Rows are points. Two turns around zero, p and q, are shown by what they do to some points. Write where each new point lands after one turn and then the other. Backwards means that the second turn is done in reverse. Each puzzle has new turns, and all numbers are rounded.

Turn p:
[ 23, -23,  12] => [ 26, -23,   1]
[  2,  12, -20] => [ -2,  17, -16]
[-21,  30,   2] => [-21,  27,  14]
[ -4, -18,   6] => [ -2, -19,   2]
Turn q:
[ 1, -5, 17] => [-4,  3, 17]
[ -2, -27,  19] => [-12, -16,  26]
[-29,  16, -11] => [-22,  12, -24]
[11, -9, 22] => [ 3,  0, 26]
[  8,  18, -33] => [ 19,   2, -33]
[ 10,   7, -14] => [ 14,   0, -12]
Where do these land?
p, then q: [ -2, -27,  -3] => [ -4, -27,   1]
p, then q: [18,  5,  0] => [18,  4,  1]
q, then p: [ -5,  -4, -10] => [ -4,  -5, -10]
q, then p: [-4, 48, -3] => [  0,  47, -11]
q, then p: [ -7, -21,  15] => [-10, -18,  17]

Turn p:
[ 6,  7, -7,  7, 16,  6] => [ 4,  5, -4,  3, 17, 12]
[-33, -22,   1, -11,  -8, -38] => [-29, -19, -15,  -6,  -9, -41]
[ -3,   4, -19,  -9,  -3,  -4] => [ -7,  10, -12, -15,   0,   0]
[ 29,   0,  10, -12,  22,  -6] => [ 25, -13,  10, -14,  23,   0]
[ 12, -30,  11,   0,  30,  21] => [ 10, -39,   1,   6,  14,  25]
[ -4,   9,  23, -19, -20,  -6] => [ -3,   1,  27, -10, -16, -17]
[ 19,   3,  -7,  32, -25,  19] => [ 24,  20,  -9,  23, -23,  17]
[-15,  21,  -5,   8,  -1,   0] => [-15,  21,   3,   8,   5,  -1]
[-10,   7,  -7,   4, -10,   8] => [-10,  12,  -1,   4,  -9,   6]
Turn q:
[ 0, 34, 10,  9,  2, -6] => [  8,  29,   7,   3,   6, -19]
[ -5, -14,   2,   7, -21,   3] => [ -6,  -9,   9,  12, -18,   7]
[-12,  -8, -16,   7, -12, -13] => [-12,   0, -16,  10, -18,   2]
[-11, -16, -10,   7,  12,  -5] => [-10, -14, -18,   8,   5,  -1]
[ -9,  36,  31, -20,   6, -20] => [ -6,  26,  17, -27,   5, -38]
[  2, -13,  11,   1,  -4, -15] => [  1, -15,   1,  -1, -12, -13]
[ 25, -10,   3,  13,  -1,  48] => [ 24, -12,  24,  17,  20,  35]
[ 16,   2, -19, -16,  12, -20] => [ 12,   1, -27, -23,  -3,  -1]
[ -8, -11, -12,  -8,   6,  29] => [-13,  -7,   2,   1,  16,  28]
Where do these land?
q, then p: [ 19, -19, -19, -16,  22,  -9] => [  4, -13, -22, -29,  -1,  19]
q, then p: [ -9,   9, -24,  22,  -5,   4] => [ -2,  26, -10,  18,   3,  13]
p, then q: [  7,  -3,  18, -23,  18, -24] => [  0, -27,  -9, -24,   2, -21]
p, then q: [ 14,   5,  12,  18, -26,   8] => [ 24,  12,  16,  13, -17,  -2]
p, then q: [-5,  4, 13, 17,  4, 25] => [ 4, -2, 17, 26, 11,  1]
p, then q: [ -6, -19, -17,  20,   7,  -5] => [ -1,   0, -25,  16,  -1,  16]
q, then p: [ -8,  33,  -1, -31,  -4,   7] => [-18,  15,  33, -20,  12,   0]
q, then p: [-12, -10,  18,  -8, -15,  -7] => [-11, -10,   7,   4, -17, -18]
